Each row of a before or after table is a point. The points were changed in one or more steps. Then noise was added and the rows were shuffled. The steps act on columns, c1 being the first. What was done? A step turns or swaps two columns, mirrors them in a line or flattens them onto one, adds a multiple of one to another, or multiplies or shifts one. Angles are multiples of 10 degrees, from the lower column toward the higher: turns from -170 to 170, lines from 10 to 170 but not 90. Use the fewest steps. Two steps may share a column if one is a turn and the other turns, adds or multiplies; they go together, in the order done. Otherwise the lowest column goes first.

Before, 14 rows:
[[ 0.34  0.10]
 [ 0.03  0.13]
 [-0.93  0.44]
 [ 0.07  0.29]
 [-0.34  0.63]
 [-0.32 -0.07]
 [ 0.38  0.13]
 [ 0.40  0.49]
 [-0.25  0.27]
 [-0.17 -0.32]
 [ 0.00  0.34]
 [-0.30  0.28]
 [-0.09 -0.10]
 [-0.17  0.07]]
After:
[[-0.17  0.13]
 [ 0.01  0.68]
 [-0.94  0.90]
 [-0.30  0.57]
 [-0.33  1.27]
 [ 0.41  0.98]
 [ 0.34  0.21]
 [-0.25  0.54]
 [-0.09 -0.19]
 [ 0.06  0.59]
 [-0.16 -0.63]
 [ 0.38  0.25]
 [-0.31 -0.13]
 [ 0.03  0.26]]
Steps: multiply c2 by 2

Before, 12 rows:
[[ 0.54  0.13  0.50 -0.20]
 [-0.52  0.26  0.15  0.11]
 [ 0.47 -0.22  0.24 -0.42]
 [-0.28 -0.30  0.34  0.50]
 [ 0.73  0.47  0.46  0.01]
 [-0.31  0.34 -0.61  0.18]
 [-0.13 -0.42  0.56 -0.12]
 [ 0.14 -0.66 -0.01 -0.19]
 [ 0.33 -0.88 -0.30  0.52]
 [-0.36  0.55  0.21 -0.81]
 [-0.18  0.33  0.06 -0.02]
 [ 0.57  0.33  0.45 -0.67]]
After:
[[ 0.31 -0.09 -0.55 -0.22]
 [-0.65 -0.13  0.03 -0.04]
 [ 0.38  0.08 -0.91 -0.11]
 [ 0.22 -0.22 -0.17 -0.01]
 [-0.37 -0.12 -0.48  0.20]
 [ 0.30  0.25 -0.47  0.76]
 [ 0.17  0.12  0.69  0.18]
 [-0.34  0.14  0.12  0.39]
 [-0.02 -0.35  0.40 -0.58]
 [-0.10  0.15 -0.02  0.18]
 [ 0.04  0.04 -0.68 -0.35]
 [ 0.02  0.18 -0.57 -0.60]]
Steps: turn c1 and c4 by -120 degrees; turn c1 and c3 by 140 degrees; multiply c2 by 0.4

Before, 8 rows:
[[ 0.04 -0.08  0.42  0.06 -0.27  0.24]
 [-0.36  0.08 -0.26 -0.38 -0.35 -0.25]
 [ 0.28 -0.31 -0.41  0.13 -0.48  0.42]
 [-0.38  0.29  0.14  0.60  0.50 -0.10]
 [-0.06 -0.36 -0.10  0.63 -0.24 -0.29]
 [-0.26 -0.50 -0.35  0.02 -0.38  0.12]
 [-0.22  0.09  0.45  0.13 -0.21 -0.46]
 [-0.10 -0.14 -0.19 -0.15  0.38 -0.18]]
After, 8 rows:
[[ 0.27  0.37 -0.68  0.40  0.43  1.01]
 [-0.09  0.08 -0.07 -0.43 -0.40  0.40]
 [ 0.05  0.13  0.39  0.18  0.24  0.85]
 [-0.22 -0.06  0.68  0.38  0.22  0.13]
 [-0.05  0.40 -0.05  1.88  0.18  0.33]
 [-0.35 -0.01  0.09 -1.15  0.38  0.35]
 [-0.24  0.56 -0.09  0.05  0.28  0.73]
 [-0.36 -0.38  0.54  1.81 -0.45  0.50]]
Steps: add -1 times c1 to c3; turn c2 and c5 by 170 degrees; multiply c4 by 3; shift c6 by 0.60

Before, 12 rows:
[[ 0.39  0.12  0.11 -0.80  0.21 -0.18 -0.20  0.31]
 [-0.52 -0.07  0.00 -0.87 -0.28 -0.48  0.91 -0.07]
 [-0.91  0.25  0.72 -0.90 -0.06 -0.50  0.98  0.26]
 [ 0.03 -0.13 -0.58  0.48  0.12  0.56 -0.12  0.73]
 [-0.11  0.18 -0.01  0.12 -0.12  0.59  0.15  0.32]
 [ 0.37  0.31  0.08 -0.57  0.14  0.08  0.01 -0.17]
 [ 0.51  0.13  0.59 -0.95 -0.31  0.29  0.02  0.44]
 [ 0.02  0.29 -0.48  0.15  0.08 -0.29 -0.01  0.55]
 [-0.02 -0.14 -0.09 -0.16 -0.24 -0.16 -0.53  0.17]
 [ 0.27 -0.40 -0.11  0.43  0.39  0.18 -0.13  0.37]
 [-0.83  0.30  0.12 -0.06  0.04 -0.50  0.41  0.05]
 [ 0.07  0.23  0.41 -0.37 -0.36 -0.66  0.52  0.07]]
After (12 x 8):
[[-0.38 -0.26 -0.51 -0.04  0.22  0.16  0.18  0.42]
 [-0.18  0.19 -0.10  0.48 -0.08  0.20  0.16  0.12]
 [ 0.10 -0.10  0.59  0.47 -0.41  0.10 -1.06  0.68]
 [-0.33 -0.21 -0.04 -0.22 -0.52 -0.20  0.04  0.14]
 [-0.45 -0.07 -0.58 -0.09 -0.24 -0.47  0.63  0.59]
 [-0.04  0.31 -0.12 -0.14  0.13 -0.52  0.57  0.48]
 [ 0.38 -0.41  0.12  0.26  0.01 -0.03 -0.65  0.10]
 [-0.83 -0.10  0.72 -0.39  0.32  0.41 -1.66 -0.36]
 [-0.63 -0.21  0.12 -0.30  0.37  0.41 -0.36 -0.57]
 [ 0.08 -0.12  0.11  0.55  0.23 -0.02 -0.79  0.44]
 [-0.04  0.02  0.43 -0.24  0.32  0.76 -0.72  0.12]
 [-0.37  0.28 -0.03 -0.41  0.21  0.45 -1.55 -0.41]]
Steps: turn c1 and c8 by 40 degrees; turn c5 and c6 by 50 degrees; turn c2 and c6 by 160 degrees; turn c4 and c7 by 120 degrees; multiply c7 by 1.3

Before:
[[ 0.12 -0.34 -0.45 -0.14 -0.37 -0.11  0.31  0.01 -0.03  0.05  0.39]
 [-0.17 -0.50 -0.23 -0.88 -0.33 -0.16 -0.21 -0.68  0.09  1.04  0.46]
 [-0.09  0.11  0.11 -0.26  0.22 -0.05  0.08  0.24  0.33 -0.14 -0.14]
 [ 0.14  0.35  0.45  0.00 -0.57  0.39  0.02  0.49 -0.25 -0.47 -0.37]
 [ 0.32 -0.56  0.16  0.24  0.47  0.13 -0.36 -0.10 -0.50  0.21  0.25]
 [ 0.02  0.24  0.16 -0.15 -0.13  0.79  0.17 -0.41  0.66 -0.52  0.39]
 [ 0.41  0.42 -0.14  0.49  0.15  0.16  0.12  0.42 -0.73  0.51 -0.42]
 [ 0.74 -1.16 -0.21 -0.11 -0.02  0.07 -0.31 -0.09  0.24  0.61  0.04]
 [ 0.22  0.18  0.26 -0.50 -0.06  0.37  0.67 -0.33  0.03 -0.40 -0.17]
 [ 0.53  0.70  0.63  0.24 -0.38 -0.17  0.15  0.03  0.04 -0.93 -0.27]
 [-0.11  0.14  0.06  0.73 -0.08 -0.13 -0.12 -0.19 -0.50  0.19 -0.86]
 [-0.05  0.25 -0.02 -0.42 -0.30  0.36  0.29  0.07 -0.11 -0.94 -0.18]
 [-0.16  0.21  0.67  0.09 -0.26  0.38  0.74  0.18  0.07 -0.58  0.00]]
After (13 x 11):
[[ 0.20 -0.37  0.02 -0.35 -0.31  0.35  1.69  0.06 -0.20  0.17 -0.41]
 [-0.11 -0.14  0.21 -0.12  0.25  0.17  0.20 -0.23  0.27  0.09 -0.28]
 [ 0.15 -0.47  0.31  0.17  0.50  0.14  0.05  0.57 -0.43  0.35 -0.34]
 [-0.19  1.06 -0.07 -1.00 -0.67 -0.06 -0.52  0.34  0.14 -0.54 -0.03]
 [ 0.74  0.60 -0.95 -0.15 -0.10  0.19 -0.76 -0.01  0.14 -1.17  0.00]
 [-0.06 -0.95  0.05 -0.27  0.07  0.18  0.74  0.32 -0.33  0.25 -0.36]
 [ 0.39  0.53 -0.54  0.66  0.42 -0.35  0.30 -0.15 -0.69  0.41 -0.11]
 [-0.13  0.19  0.17  1.01 -0.14 -0.44 -0.32  0.09 -0.30  0.16 -0.38]
 [-0.01 -0.53  0.14 -0.32 -0.41  1.02  0.42  0.12  0.00  0.23  0.24]
 [-0.15 -0.58  0.83  0.09  0.21  0.32  1.84  0.28 -0.21  0.23  0.08]
 [ 0.52 -0.94  0.13  0.35  0.04 -0.12  0.38  0.38  0.13  0.69 -0.12]
 [ 0.33  0.22 -0.14  0.09 -0.13 -0.25 -0.91 -0.45 -0.49 -0.56  0.32]
 [ 0.13  0.02 -0.57 -0.31 -0.01 -0.08  0.72  0.36  0.04 -0.31  0.26]]
Steps: add -1 times c1 to c3; swap c2 and c10; turn c4 and c11 by 30 degrees; turn c5 and c8 by -90 degrees; turn c6 and c9 by -40 degrees; multiply c7 by 2.5

Before, 10 rows:
[[ 0.61 -0.18 -0.16 -0.38  0.14 -0.10 -0.29 -0.17 -0.17 -0.23 -0.08  0.72]
 [-0.34  0.05 -0.13 -0.30 -0.17 -0.67 -0.05 -0.94  0.76  0.41  0.18  0.05]
 [ 0.37 -0.34  0.00  0.11 -0.77  0.44  0.57  0.42 -1.07  0.21  0.36  0.13]
 [-0.41 -0.12 -0.09  0.94  0.16 -0.48 -0.11 -1.06  0.55  0.15 -0.07 -0.14]
 [ 0.64  0.47 -0.35  0.18 -0.53  0.23  0.18  0.45 -0.65  0.26 -0.06 -0.12]
 [ 0.54  0.19 -0.23  0.24  0.09  0.63  0.48  0.16 -0.92  0.67  0.59  0.03]
 [-0.20 -0.01 -0.03  0.84  0.16 -1.21  0.00 -0.49  0.65  0.48  0.42  0.21]
 [ 0.07  0.47  0.07  0.05 -0.13  0.10  0.45  0.19 -0.95 -0.20  0.51 -0.11]
 [ 0.58 -0.20  0.14 -0.09 -0.13  0.03 -0.05  0.18 -0.73  0.25  0.37 -0.56]
 [ 0.20  0.07  0.49 -0.09 -0.02  0.30  0.47  0.40 -0.23  0.30 -0.07 -0.04]]
After:
[[ 0.06  0.16 -0.09 -0.07 -0.41 -0.11 -0.11  0.05 -0.74  0.28  0.38 -0.53]
 [ 0.24  0.23  0.20 -0.02 -0.33  0.06 -0.45 -0.16 -0.11 -0.24 -0.10  0.70]
 [-0.26 -0.53  0.25  0.25 -0.66 -0.12  0.16  0.37 -0.67  0.28 -0.10 -0.10]
 [-0.52  0.25 -0.27  0.43 -0.64 -0.49  0.32  0.17 -1.10  0.24  0.39  0.10]
 [-0.08 -0.51 -0.27  0.36 -0.10 -0.04  0.23  0.09 -0.95 -0.19  0.50 -0.07]
 [ 0.10 -0.10 -0.64  0.16 -0.11 -0.25  0.12  0.35 -0.31  0.33 -0.03 -0.02]
 [-0.26  0.08  0.11  0.09  0.13  0.65 -0.30 -0.80  0.95  0.36  0.22  0.05]
 [-0.01  0.18  0.29 -0.37  0.33  0.44  0.83 -0.95  0.76  0.14 -0.04 -0.21]
 [ 0.09  0.21  0.18 -0.28  0.23  1.14  0.80 -0.37  0.74  0.46  0.48  0.25]
 [ 0.26 -0.28  0.02  0.45 -0.28 -0.57  0.35  0.01 -0.92  0.70  0.61  0.03]]
Steps: multiply c1 by 0.7; turn c1 and c5 by -60 degrees; turn c2 and c6 by 170 degrees; turn c4 and c7 by 70 degrees; turn c3 and c4 by -150 degrees; turn c8 and c9 by -10 degrees
